Each row of a before or after table is a point. One or more steps were done to the points. Then noise was added and the rows were shuffled. The steps act on columns, c1 being the first. Name the steps. A step turns or swaps two columns, mirrors them in a line or flattens them onto one, adds a multiple of one to another, or multiplies or shifts one. Angles are multiples of 10 degrees, from the lower column toward the higher: turns from -170 to 170, lines from 10 to 170 but not 90. Use the fewest steps. Two steps may share a column if one is a turn and the other turns, adds or multiplies; they go together, in the order done. Otherwise the lowest column goes first.
In the rows, zero is written as 128.

Before (14 x 3):
[[132 148 161]
 [123 119 109]
 [127 119 137]
 [114 119 108]
 [131 125 143]
 [137 123 112]
 [116 115 117]
 [133 122 114]
 [128 128 104]
 [161 145 112]
 [117 116 104]
 [120 141 104]
 [127 114 148]
 [115 160 106]]
After, 14 rows:
[[127 114 188]
 [120 140  56]
 [117 116  56]
 [161 146  80]
 [134 122  85]
 [113 118  68]
 [129 128  56]
 [137 122  79]
 [131 126 173]
 [132 149 226]
 [127 119 155]
 [115 160  62]
 [123 120  71]
 [115 115  95]]
Steps: multiply c3 by 3

Before (12 x 8):
[[ 87 147 143 139 133 131 142 168]
 [172 155 187  97 110 107 142 132]
 [119 125 139 136  99 123  97 138]
 [ 95 121  95 185 175 130  93  74]
 [107 128 162 176 171 128 126 101]
 [ 59 147 118 161 141 115 116  77]
 [156 172 111 125 141 153 137 143]
 [106 156 113 144 172 106 123 103]
 [ 97 148 108 109 174 118 119 164]
 [124 100 167 112 112 117 168 102]
 [169 149 137 138 113  98 155 147]
 [177 120 168 139  98  96 149 126]]
After (12 x 8):
[[ 83 153 187 114  97 107 143 132]
 [133  84 142 133 141 132 141 169]
 [135 124 139 100 137 122  96 136]
 [ 74 128 110 141 126 150 139 144]
 [141 112 160 170 178 129 123 100]
 [ 91 153 135 111 138  92 152 146]
 [127  92 108 173 108 117 119 165]
 [116  96 113 173 146 108 122 102]
 [112 174 168  94 138  95 148 125]
 [153 102  94 175 189 130  90  74]
 [145  58 115 138 161 114 118  79]
 [156 140 169 110 112 117 169 103]]
Steps: turn c1 and c2 by 120 degrees; swap c4 and c5

Before, 8 rows:
[[108 148 127 125 111 116 155 132 144 107 137 115 110 175]
 [122  86 154 132 127 151 165 160 127 147 199 170 128 130]
 [159 109 136 154 129 115 214 111 145 160 135 112  70 117]
 [160 112 131 157 116 134  77 111 139 166 128 137 106 171]
 [113 121 126 143 109 119 211 108 102 125 136 114 122 149]
 [ 98 104 123 148 112 105 162 104 128 151 149 153  96 141]
 [174 113  73 156 200 106 108 106 145 159 148 123 124 141]
 [161  95 142 128 116 119  60 162 133 120 165 121 117 122]]
After (8 x 14):
[[159 127 140 124 114 124  58 158 136 117 160 119 118 125]
 [175 126  72 217 201 147 112 107 146 155 147 123 124 143]
 [112 127 124 143 107 138 209 111 102 126 137 113 122 148]
 [161 125 128 127 116 158  80 113 137 167 130 137 104 170]
 [156 128 136 139 130 147 214 110 147 161 136 110  71 117]
 [ 97 129 125 161 111 134 164 106 131 150 147 154  96 143]
 [123 128 156  82 128 142 165 160 130 149 200 169 127 130]
 [108 128 129 140 110 120 156 132 143 108 139 115 107 176]]
Steps: multiply c2 by 0; turn c4 and c6 by 70 degrees; add -1 times c3 to c4

Before:
[[145  88 145 126 156 141 169  94 177 146 139  98  87 142  92 128  70 149
  128 122 130 130 162 158 153 137  53 179 140 137 115 141]
 [145 132 166 147  95 106 114 133 155 125 133 150 157 185  91 108 112 140
  122 145 145 138 113 121 163 113 124  92 132 105 107 169]
 [153 103 181 132  74 139 136 158 165 153 133 131 144 151 118 177 123 167
  127 151 173 133 117 148 152 125 122  83 149 114 107 142]
 [144 108 133 145  98 124  67 147 128 158 102 126 158 132 146  92 159 146
  158 116 114 125 129 101 107  85  85 101 117 149 129  68]
 [140 120 120 105  86 111  87 154 105  92 109 152 167 144 162  83 130  90
  174  95  89 102 139 113  90  57 122 133 110 167 155  92]
 [132  74 160 137 158  99 153  80 144 145 130 126  86 109  82 156  81 121
  137 136 143 141 157 131 137 120  73 151 149 156 115 100]
 [126  80 134 122 157 115 162  79 165 104 169 150 103 110 115 123 118 160
  103 123 119 159 153 145 145 145  61 141 134 123 148 164]
 [143 128 163 166 105 131 124 133 147 121 114 129 148 146 114 131 124 124
  129 138 120 114 101 134 123 154 114 122 177  97 105 149]
 [100 128 106  93 111 131 125 145  94  79  72 185 134 126 123  74 128 110
  133  87  64 101 134 131 118  58  97 124  74 161 126  86]
 [165 120 167 128 107 112 104 129 139 149 107 102 187 127 110 120 129 144
  161 130  96 137 105 145 124 105 117 100 136 144 150  90]]
After (10 x 32):
[[137 135 199 102 140 104 124 135 148 122 115 128 147 148 113 170 128 120
  129 136 123 114 105 132 125 157 117 124 179  97 103 106]
 [139 136 110 178 124  82  88 156 105  91 107 154 168 144 162 124 129  85
  175  95  92 100 140 112  88  60 121 136 107 167 154 164]
 [131 169 193 102  79 145 155  78 140 145 131 119  87 111  85 102  83 122
  138 137 146 146 156 133 139 119  75 150 145 156 113 158]
 [166 135 206 139 121 105 101 130 140 148 107 105 183 126 108 127 128 144
  162 133  97 134 105 146 125 104 116  96 137 146 150 162]
 [129 163 139 132  90 153 162  77 167 103 170 147 104 114 113 128 117 158
  103 123 117 158 153 145 145 141  60 141 130 121 147  91]
 [152 166 236  87 149  80 134 155 166 152 132 131 147 149 122 106 125 170
  128 147 171 133 119 151 153 125 121  81 148 119 105 114]
 [144 150 141 144 129  98  65 152 128 158 101 129 159 130 148 153 157 148
  158 114 116 129 127 103 107  82  88 100 116 148 125 184]
 [100 130  84 192 140 112 124 146  93  82  69 184 135 124 122 119 126 108
  135  87  68 100 134 131 121  57  98 124  75 160 128 169]
 [146 168 162 128 114 161 172  96 181 144 139  97  86 141  90 125  72 146
  129 124 131 128 162 157 150 139  53 177 137 135 113 112]
 [146 122 203 134 126  88 114 134 157 124 133 146 157 185  92 168 113 138
  120 143 141 139 111 127 162 114 124  91 131 107 113  87]]
Steps: turn c5 and c6 by 70 degrees; turn c2 and c5 by 160 degrees; multiply c3 by 2; turn c4 and c16 by 130 degrees; add -0.5 times c30 to c16; multiply c32 by -1
